Each row of a before or after table is a point. One or more steps were done to the points. Then noise was added and the rows were shuffled. The steps act on how far a point lies along the listed directions, d1 being the first. Write out the steps. A step turns or swaps two directions, mirrors them in a line or flattens them onto one, adds a multiple of one to another, or multiplies one. Angles are multiples of 10 degrees, from the lower direction toward the higher: turns from -170 to 170, lines from 10 to 170 but not 90. Use the fewest steps. Two steps may share a direction if one is a turn and the other turns, adds or multiplies; they go together, in the order done. Otherwise the lowest direction goes first.

Directions:
(1): [ 2.5 -5.8  0.7]
(2): [ 2.5  0.3 -5.9]
(3): [-5.3 -2.6 -2.4]
Before (11 x 3):
[[-1.4  0.9  1.0]
 [-5.4 -6.3  0.0]
 [ 1.3  0.8  1.0]
 [-2.8 -0.8  0.3]
 [ 8.3  2.3  0.9]
 [ 8.2  4.4  3.0]
 [-2.8 -4.4  2.0]
 [-0.7 -2.1 -0.8]
 [ 0.5 -5.7 -2.1]
 [-1.9 -1.8 -7.0]
 [-4.3  2.0  4.2]]
After (11 x 3):
[[-1.3  0.7  7.4]
 [ 0.7  1.8 -0.6]
 [-0.5 -0.6 -1.5]
 [ 2.9  5.7 -3.2]
 [ 6.8 -1.3  4.3]
 [-5.8 -4.7 -4.7]
 [ 1.4 -1.6  2.3]
 [ 2.1  1.5  1.2]
 [-5.4 -3.0 -7.6]
 [ 2.9 -5.6  4.3]
 [ 5.5 -1.8  1.2]]
Steps: multiply d1 by 1.3; turn d2 and d3 by 150 degrees

Directions:
(1): [ 8.7 -2.2 -3.2 -1.2  1.1 -2.9 -4.3  0.1 -0.7]
(2): [-1.9 -0.7 -9.4 -0.4  2.5  4.2  1.6 -1.8  0.0]
(3): [-2.4  4.8 -3.2 -0.9 -0.4 -8.3  1.3 -1.4 -3.1]
(4): [ 1.6  2.8 -0.8  4.2  1.4 -2.0  1.5 -0.9  9.1]
Before (9 x 9):
[[ -2.2   5.1   2.8  -1.5  -0.8  -3.8   0.1  -0.1   0.9]
 [ -6.3  -0.9  11.2  -0.2  -4.4   7.1   2.0   2.0  -6.3]
 [  4.2  -1.3  -3.3  -1.8  -3.2  -6.0  -1.3   0.5  -0.1]
 [ -1.8   2.9   2.3   1.0  -0.2  -3.7  -0.2   0.8   2.9]
 [  0.8   0.8  -2.3  -0.9  -0.5 -10.4  -3.6  -1.4  -6.2]
 [ -3.5   7.4   6.0   2.0  -2.6  -9.4   4.0  -0.4   3.5]
 [  4.2  -4.8  -1.2  -0.8   2.6   1.9  -1.3   0.0   1.3]
 [  2.8  -0.4   4.9   2.9  -1.5  -5.8  -2.5   1.1   3.7]
 [ -4.4   7.9  13.4   3.1  -5.3  -5.2   5.0   3.0   4.9]]
After, 9 rows:
[[-2.4  0.0  1.1 -3.6 -0.5  3.2 -0.8  0.1 -2.0]
 [ 3.3 -4.8 -1.5 -2.8 -3.9  0.2 -1.3  1.0 -0.7]
 [-3.0  0.0  0.4 -1.7 -0.9  0.2 -0.8  0.6 -3.4]
 [-5.7  2.2  1.1 -2.8 -3.6  2.2  4.1  1.8 -5.2]
 [ 3.5 -8.2  2.1 -0.2 -0.2  6.7 -5.5  1.0 -1.8]
 [-2.5  4.3  2.1  6.0  0.3  3.0  4.6 -1.1  8.8]
 [-0.2 -1.8 -1.6 -0.6 -1.2 -3.0 -2.0  0.2 -3.9]
 [ 2.2  0.0 -1.9 -0.1  1.6 -4.4  0.9 -0.8  2.5]
 [-4.0 -2.6  2.6 -4.4 -1.6  4.0  0.8  0.7 -8.7]]
Steps: multiply d1 by 0.7; multiply d2 by 0; turn d3 and d4 by -130 degrees
